Each row is a point. A path goes straight from each point to the next, and from the last back to the first. The post is the endless flat space through its rows: a point in 2 columns, a line in 3, a plane in 4, and so on, so that a path can go around it. How many times does the path go around the post? Going back the other way cancels.

Post (1 x 2):
[[-2.2  1.4]]
Path (18 x 2):
[[ 1.6  2.4]
 [ 1.9 -2.6]
 [ 3.5  0.0]
 [ 2.2 -1.1]
 [-2.6 -2.3]
 [-5.0  0.8]
 [-5.2  6.6]
 [-1.5  7.7]
 [-4.3  5.2]
 [-7.0  4.6]
 [-2.9  8.7]
 [ 6.3  4.2]
 [-0.2 -1.7]
 [-5.3 -2.9]
 [-8.0 -2.6]
 [-6.5 -0.4]
 [-5.2  3.8]
 [-2.6  8.0]]
Times around: 2

Post (5 x 6):
[[  0.3   3.3   3.6   0.4   0.3  -5.5]
 [  2.6   3.4   3.0  -2.2   4.6  -2.8]
 [  0.5   2.6  -0.5   4.2   0.4  -1.2]
 [  4.9   0.5   4.4   1.4   1.1  -2.9]
 [ -4.9  -4.2  -4.8   0.5 -12.3  10.6]]
Path:
[[ -4.4   4.3   1.4  -1.1   5.1  -1.6]
 [  3.2  -4.6   3.4  -2.4   1.0  -4.5]
 [ -5.1   4.5  -7.5   0.8  -2.1  -1.9]
 [  7.1   5.6   6.0 -11.2   3.9  -5.7]
 [ -1.6   5.2   3.8   3.6  -4.8  -1.1]
 [  3.3   1.6   4.9   5.8 -10.8  -2.5]
 [ 10.2   4.4  -0.9  -0.6   5.2  -3.4]
 [  0.0   0.1   2.2  -1.1  -1.6  -5.6]
 [  1.8  -6.1   5.3  -3.2  -2.4   2.6]
 [  0.6   4.7   4.6   1.7   4.3  -4.4]
 [ -2.6  12.3  -3.2  -2.5   6.9   5.3]
 [  2.9   7.5   3.3  -5.4   0.1  -5.4]
 [ -2.6   4.3  -1.2   1.0  -0.9  -8.9]
 [ -5.9  -0.8   2.4  -1.2  -2.3  -7.2]
 [ -5.5  -5.3  -0.5   1.2 -10.0   9.3]
 [ -3.3   3.2  -0.6   3.3  -5.3   7.8]
 [  3.2   5.8  -2.4   6.5  -2.7  -0.6]
 [  5.6   3.6  -1.1  -2.5  -3.8   1.4]
 [ -5.4   6.3  -6.1   5.4  -6.8   5.9]
 [  5.0  -2.6   7.0   0.2  -0.9   3.1]
 [ -1.1  -3.2   1.4   5.8  -5.0   0.0]
 [  1.9  -7.2   2.0   1.4  -5.3  -2.0]
 [  5.5   1.9  -0.2   0.1   0.4  -1.1]
 [  2.6   1.1   2.7   4.0  -5.4  -0.6]
 [ -2.1   5.8   2.8  -2.6   1.4   1.3]]
Times around: 0

Post, 10 rows:
[[ -1.1   5.3   1.2  -6.2  12.2   5.0   0.6  -0.4   0.2  -1.2   0.8]
 [ -2.6   3.8   0.7  -1.0   0.0  -2.7  -1.9   5.3  -0.7  -4.6   0.6]
 [ -0.6   0.5   2.2   1.3   1.9   1.4   3.2   3.2   7.4   0.7   1.1]
 [ -2.1   1.8  -2.8   0.3  -2.5   0.7   1.7   1.1   4.9   0.3  -3.4]
 [  8.3  -2.4   7.4 -11.3  -3.4   2.3  -4.4  -0.6   1.6  -0.6  -3.4]
 [ -0.7   2.9  -1.8   2.4  -1.5  -2.0   0.5   0.2   7.7  -5.1   4.4]
 [ -0.2  -2.7   3.0  -3.9   1.5   1.4   3.0   2.4  10.6  -4.3  -4.5]
 [  0.7  -6.2  -1.8   4.2  -3.6  -0.3  -3.1  -3.0   2.1  -1.4  -0.1]
 [  0.7   0.0  -6.1   2.9   1.0  -5.4   0.4  -3.0  -6.7  -3.9   7.1]
 [  4.0   1.3  -3.7   7.1   1.0   4.2   3.0  -9.1  -6.1   0.1  -8.4]]
Path, 32 rows:
[[  7.8  -1.9   9.5  -9.7   4.6   2.9   1.5  -2.5   6.8  -3.9  -3.6]
 [ -2.4  -7.7   1.8   0.7   8.1   1.1  -5.0  -4.0   3.6  -4.9   0.6]
 [  0.4  -5.3   0.8   6.5  -4.2  -2.3   0.7  -4.2  -1.5   4.2   0.5]
 [  0.0  -3.6   0.9  -1.8  -4.5  -0.2   5.1   3.6   2.4   2.8  -1.0]
 [  9.0  11.9  -0.3   4.8  -8.7   2.1   4.1  -1.1   0.9   0.1   7.7]
 [  2.3  -6.3  -1.3   8.7   8.1   3.2   5.9   0.3   6.6  -4.0  -3.2]
 [  8.1  -4.1  -4.3   1.9  -4.9  -4.6   1.6  -3.7   1.7   5.1   0.9]
 [  4.2   0.1  -2.7   0.8  -2.2  -2.1  -3.8  -8.7  -6.3  -2.8  -2.2]
 [ -2.8   8.5   6.2   1.8   1.4  -1.9   0.2   2.7   7.1  -3.4  -2.4]
 [  2.7  -0.3   1.9   0.2  -0.2  -1.2   1.4   3.8   7.9   3.1   0.2]
 [  0.8   1.0  -4.7  -0.3  -2.7  -0.1   3.2   3.7   6.0   1.8   0.0]
 [  3.1   2.4   2.3  -7.2   6.2   5.1   3.5  -0.9   5.9  -5.7  -2.9]
 [ -1.8  -4.1   1.5  -1.4  -3.1   0.7   1.9   0.3   6.7  -0.5   3.1]
 [  4.8   4.4  -1.8  -5.0  -3.6   2.9  -5.1  -5.8  -1.2  -2.5   0.7]
 [  1.0   5.9   0.6   0.7   3.8  -0.1   5.6   2.6   0.7  -6.9  -2.1]
 [  1.1  -0.4   1.0  -1.7   7.4   1.9  -2.8   1.1  -3.3  -1.3  -4.8]
 [  5.5  -5.9  -2.0   0.8  -3.6  -4.8  -5.8  -3.4  -7.3   7.2   9.4]
 [ -6.3   1.3   8.8   0.9   9.6   2.9  -4.5   1.8   1.3  -0.6   0.0]
 [ -1.8  -1.8   1.1  -8.3   0.3   1.6  -5.8  -2.2   0.5  -0.2  -2.9]
 [ -0.5  -3.2  -0.4  -4.5   0.1  -2.4  -2.1  -4.6   3.7  -7.0  -8.8]
 [  0.4  -7.2  -4.1  -9.5   9.5  -7.0   3.6   3.1  -9.5  -4.1 -10.3]
 [  0.5   8.7  -7.6  -1.7   4.0   2.7   6.4  -3.8  -2.0  -0.2  -7.9]
 [ -4.2  -5.5  -1.6   3.5   2.9   0.1  -4.3  -0.4   8.1   1.5  -4.0]
 [ -8.2   1.6   5.4   3.9   9.5  -3.1   2.2   4.6   7.4  -5.6   4.4]
 [ -2.1   3.7  -1.2  -6.0  -2.6   2.1  -2.4  -1.9   5.6  -7.2  -7.7]
 [  2.0   2.9  -3.8   0.5  -9.3  -4.4   4.2   0.4   0.6  -6.0  -2.9]
 [ -0.1  -0.3   0.1   3.9  11.3   6.2  -3.7  -0.2 -11.2  -1.2  -3.9]
 [ -3.8   1.9  -2.2   1.9   9.3  -0.7  -0.5   5.4   0.0   1.4  -2.4]
 [  1.6   0.6   5.4   4.3  -0.2   0.4  -5.2  -2.8   4.7  -5.2  -4.3]
 [ -2.8 -12.7  -1.8   4.4  -3.1  -7.0   0.8  -4.3  -3.6  -7.4  -9.1]
 [ -1.9  -5.7  -2.5  10.6 -12.2  -2.6  -0.3   1.5  -2.1   2.1  -2.3]
 [ -1.1   5.4   2.9  -4.0   5.6   1.9   1.2  -4.6  -0.9  -3.3   4.5]]
Times around: 2
